Every row gives one point. The ring and each string are closed loops that go straight from each point to the next, and from the last back to the first. Before rounding, they use only three directions, however many columns there are. How many times does the string pass through the ring? Passing back the other way cancels.
In the rows, 128 means zero.

Ring:
[[172  61 119]
 [162  97 136]
 [115 157 126]
 [ 89 158 117]
 [ 96 108 103]
 [150  57  98]]
String (11 x 3):
[[ 90 101 126]
 [109  69  91]
 [114  68 115]
 [127  84 126]
 [180  31 122]
 [200  37 120]
 [144  81 147]
 [133  92 133]
 [157  79 101]
 [160  64  87]
 [118 102 120]]
Times through: 0

Ring, 9 rows:
[[128 158  93  82 100  84 168 130]
 [129 183 119  82 104 126 148 123]
 [125 191 135  94 113 165 118 116]
 [120 180 145 112 125 189  88 112]
 [114 150 139 131 135 184  69 111]
 [111 130 121 137 135 159  76 114]
 [112 114  82 130 124 103 114 122]
 [117 120  65 112 111  69 150 128]
 [124 138  75  92 102  65 169 131]]
String:
[[106 103   7 134 109  40 157 125]
 [111  95  55 128 119  63 136 127]
 [109 121  19 126 106  54 159 124]
 [116 139  77 113 112  98 137 123]
 [120 136 104 108 117 110 127 124]
 [123 112  90 100 112  66 152 133]
 [125 123  83  91 105  56 168 135]
 [128 128 129  91 116  97 139 132]
 [122 151 100  99 110 108 140 124]
 [125 176  50  80  87  63 195 128]
 [129 178  74  72  89  71 192 130]
 [124 172  82  88  99  96 164 125]
 [125 150 126  96 115 122 129 125]
 [132 156 123  77 105  99 157 131]
 [130 139 144  89 117 116 130 130]
 [122 150 104 100 112 112 136 124]
 [120 158  46  94  95  64 181 127]
 [119 141   9  92  86  16 210 132]
 [120 113  42 100 101  27 183 135]
 [123 118 122 107 123 105 121 128]
 [120 140 112 109 119 121 120 123]
 [111 125  42 122 110  70 149 124]]
Times through: 1

Ring, 7 rows:
[[144 152 126 122 150 176 173 137 129  89 115 125]
 [132 151 128 155  87 155 146 130 151  52  96 139]
 [118 154 134 167  43 121 118 132 161  78 101 132]
 [111 160 141 145  50  94 107 144 151 167 133 106]
 [124 163 134 126  90 104 136 148 142 206 144  96]
 [148 163 119 107 157 146 189 147 130 197 140 100]
 [152 158 120 105 176 170 194 144 123 154 132 109]]
String (10 x 12):
[[101 150 163 122  82 121  78 147 123 125 145 105]
 [125 148 133 162  73 156 129 128 152  22  90 145]
 [110 149 156 124  95 136  97 144 125 106 135 112]
 [133 156 123 153  83 138 152 133 155  96 104 129]
 [130 159 118 173  46 120 147 130 172  95  94 134]
 [120 157 140 130  90 121 125 144 138 153 134 107]
 [138 166 111 157  70 110 170 137 168 167 112 117]
 [126 167 123 150  56  88 143 143 163 203 129 104]
 [133 165 111 176  37 101 158 132 180 139  98 127]
 [122 156 137 140  81 124 127 141 144 130 124 115]]
Times through: 0
String:
[[136 158 106 200  24 128 161 120 191  42  65 155]
 [133 157 125 147  91 137 153 136 151 112 111 124]
 [113 152 149 130  87 128 107 143 133 121 132 112]
 [108 149 152 144  65 130  92 139 139  78 120 123]
 [125 150 127 177  49 144 131 125 165  22  81 149]
 [102 148 160 133  72 128  80 143 129  93 132 115]
 [109 151 154 127  86 127  97 144 129 120 136 110]
 [101 149 158 146  51 120  77 140 140  82 123 121]
 [125 154 117 203   7 123 135 120 189  22  66 157]
 [129 158 116 186  31 121 145 126 179  68  82 143]
 [127 158 124 164  56 120 141 133 164 107 103 128]
 [128 158 130 140  89 128 142 140 146 134 121 116]
 [137 163 111 169  57 117 166 132 173 125  98 129]
 [126 158 134 132  96 127 137 143 140 147 129 110]
 [104 157 159 111  89 103  90 154 122 196 162  88]
 [100 158 163 103  90  92  83 158 118 227 173  78]
 [112 157 153 109 105 114 106 152 122 188 157  91]
 [141 162 115 143  99 130 174 138 155 151 115 117]
 [142 167 111 142  94 114 179 141 159 194 123 108]
 [137 169 115 139  86 100 170 144 158 223 133 100]
 [108 163 151 111  84  84 103 157 130 246 168  78]
 [ 96 156 169  99  91  94  72 159 113 219 177  77]
 [ 99 160 158 123  58  79  80 154 134 216 161  85]
 [ 91 158 163 129  41  74  63 153 136 201 159  88]
 [ 96 154 164 122  64  96  70 152 128 173 155  93]
 [122 156 139 129  96 128 128 143 137 142 132 110]
 [130 158 119 169  54 124 148 131 168  95  96 133]]
Times through: 0

Ring (10 x 14):
[[125 145 121 130 158  71 108 138 129 173 134  97 139  92]
 [116 159 126 117 163  69 130 138 137 176 125  98 110  73]
 [117 159 123 108 163  85 140 139 143 167 118 107  92  79]
 [112 157 117 105 151 104 146 144 149 146 119 115  84  89]
 [105 154 114 110 135 106 141 150 150 132 130 115  95  93]
 [108 144 108 119 125 114 127 153 146 122 138 117 115 110]
 [131 119  96 133 123 139 100 151 137 114 141 128 143 155]
 [161  93  85 146 134 162  72 143 126 117 138 139 169 200]
 [163  97  91 147 144 144  70 139 122 135 137 131 173 188]
 [147 118 105 142 151 108  84 138 123 155 137 114 163 144]]
String:
[[135 136 109 118 157 117 120 139 139 150 121 121 111 124]
 [132 139 110 114 157 117 126 139 141 149 119 121 104 119]
 [131 137 108 118 151 117 121 142 140 144 124 121 112 122]
 [106 158 120 113 143  88 138 147 145 148 130 106 102  81]
 [ 88 174 124 100 137  84 161 152 156 141 128 105  75  57]
 [101 158 113 103 133 113 151 152 155 126 126 118  81  91]
 [128 132 102 118 139 134 122 147 144 126 127 128 111 135]
 [134 127 101 123 140 134 113 145 140 129 129 128 122 142]
 [135 118  92 125 127 155 108 150 142 108 133 137 126 163]
 [113 125  96 133 104 135 106 160 142  98 152 125 145 143]
 [127 116  94 139 113 137  93 155 136 107 149 126 156 157]
 [179  70  69 149 126 205  60 145 127  92 136 160 175 249]
 [157 101  89 138 140 156  84 142 130 123 132 138 153 186]
 [129 127 105 134 136 111 100 146 132 138 140 115 147 131]
 [164  90  87 154 136 148  61 141 120 128 143 132 187 198]
 [151 107  98 148 141 123  74 141 122 141 143 120 176 164]
 [134 125 109 144 142  93  85 142 124 154 146 106 169 128]
 [149 116 108 150 154  91  73 136 117 167 143 105 181 139]
 [156 114 102 136 160 121  88 134 125 156 127 122 150 155]
 [136 129 107 127 150 115 107 141 134 146 129 119 131 131]
 [103 162 129 125 149  50 123 144 135 173 140  87 129  59]
 [134 135 111 124 156 106 113 139 135 155 126 115 124 119]
 [132 145 117 117 167  95 124 135 136 168 118 111 109 102]
 [128 155 122 107 174  91 138 134 141 174 111 110  89  88]]
Times through: 2
String, 31 rows:
[[126 141 115 126 152  92 114 141 134 158 131 108 129 106]
 [147 125 106 127 161 118 103 136 131 155 123 121 131 139]
 [134 142 120 127 168  79 110 134 129 179 126 102 132  99]
 [ 94 179 143 123 163  11 130 139 132 202 139  69 127  20]
 [100 170 135 121 156  39 130 142 135 183 136  82 121  44]
 [114 154 122 121 151  75 124 142 137 163 133 100 121  82]
 [134 136 110 122 155 110 115 139 136 152 125 117 120 121]
 [134 142 114 114 165 108 127 136 139 160 116 117 102 111]
 [134 139 110 115 159 116 125 138 140 152 118 121 104 119]
 [135 133 107 119 152 122 118 140 139 144 123 123 114 129]
 [130 142 109 108 156 125 135 141 146 143 114 126  89 118]
 [109 160 115  97 148 116 157 146 155 137 115 121  67  91]
 [ 86 173 122  99 132  90 162 154 157 133 129 107  74  61]
 [ 92 164 121 114 130  80 140 153 147 140 139 101 106  69]
 [ 93 161 120 118 128  80 135 153 146 139 142 100 113  73]
 [ 80 169 122 115 117  75 143 159 150 131 147  97 108  60]
 [109 147 113 121 131 100 125 151 143 135 138 110 120 100]
 [127 133 104 123 138 124 116 147 141 131 131 123 121 130]
 [126 134 106 123 140 118 116 146 139 135 132 120 123 126]
 [116 143 111 122 137 104 121 148 141 138 135 113 121 108]
 [136 127 101 121 144 135 115 144 140 131 125 129 117 142]
 [127 136 103 112 142 136 130 146 147 127 121 130  98 131]
 [ 98 167 118  95 141 107 163 150 158 133 119 116  64  76]
 [101 171 121  90 153 104 169 146 159 144 111 116  52  70]
 [136 145 109  97 169 136 148 136 151 147 100 133  64 119]
 [141 131 105 117 158 129 119 138 139 145 117 127 109 135]
 [121 148 116 117 153  95 126 142 140 155 126 110 111  98]
 [130 136 110 123 149 109 115 142 137 148 128 116 123 119]
 [145 130 107 121 164 120 113 135 135 156 118 123 117 134]
 [137 139 115 121 167  97 116 135 133 168 121 111 119 110]
 [135 133 109 125 153 109 110 140 134 152 127 116 127 123]]
Times through: 2

Ring:
[[146 102 142  88 118 113 104 163 184 136 109  91  92 114]
 [169 107 121 114 127 116 107 179 195 125  86  83  71 102]
 [185 115 109 137 129 121 117 182 185 110  66  80  73  94]
 [167 123 128 126 111 131 145 167 145 100  52  81  94  89]
 [138 127 157  98  92 137 165 148 110 102  55  85 119  92]
 [111 125 182  73  79 135 166 125  81 108  77  98 157 106]
 [102 118 188  65  82 126 144 107  73 115 112 116 196 127]
 [108 109 180  68  94 114 115 106  91 124 140 125 206 142]
 [115 104 171  69 102 110 103 118 119 132 144 121 183 141]
 [126 101 160  72 110 110 101 139 153 138 132 107 139 130]]
String, 29 rows:
[[ 71 118 218  29  63 132 165 100  60 125 109 110 188 122]
 [ 92 115 196  43  78 130 155 126 104 129  98  96 140 111]
 [132 113 158  88 102 120 125 136 124 119 104 104 148 119]
 [151 109 138 118 119 107  89 117 110 110 141 132 212 146]
 [115 103 170  77 105 103  87  98  96 127 169 141 235 161]
 [ 92 100 192  41  93 109 105 108 112 143 158 124 190 147]
 [100 107 187  44  89 121 134 135 134 140 113  96 125 117]
 [140 110 150  95 109 117 115 140 137 121 110 105 143 121]
 [161 101 126 118 131 101  71 137 154 123 146 123 172 144]
 [142  97 144  85 122 105  86 152 180 140 134 104 119 129]
 [151  96 135  90 128 105  84 165 201 142 125  96  92 122]
 [168 107 122 124 128 109  92 152 161 117 114 107 138 125]
 [157 109 133 109 120 115 108 157 163 121 101  97 115 114]
 [199 106  92 156 147 105  74 167 186 111 110 106 123 123]
 [198 107  94 142 143 114  97 199 225 120  74  75  42  94]
 [173 112 119 113 123 126 132 202 216 124  48  58  12  76]
 [141 115 150  90 104 127 139 163 156 121  74  81  87  96]
 [168 113 123 129 123 116 107 149 143 108 100 105 144 118]
 [198 118  97 160 134 119 109 170 163  96  73  94 113 104]
 [207 125  90 171 131 128 131 185 166  87  39  79  82  84]
 [152 129 145 104  95 145 182 181 148 103  16  58  46  64]
 [128 123 166  79  88 138 170 159 132 115  50  73  82  84]
 [161 117 132 124 115 120 118 143 127 104  94 106 152 116]
 [159 124 136 128 107 127 137 139 105  94  77 103 158 109]
 [104 135 191  67  65 150 202 133  69 100  39  81 130  84]
 [ 63 134 231  17  41 158 230 125  57 115  36  71 114  76]
 [ 99 122 192  54  75 137 171 130  94 118  76  90 134 101]
 [102 120 189  57  79 133 161 128  96 120  86  95 143 107]
 [ 52 124 238   7  47 142 194 100  46 126  90  99 173 110]]
Times through: 4
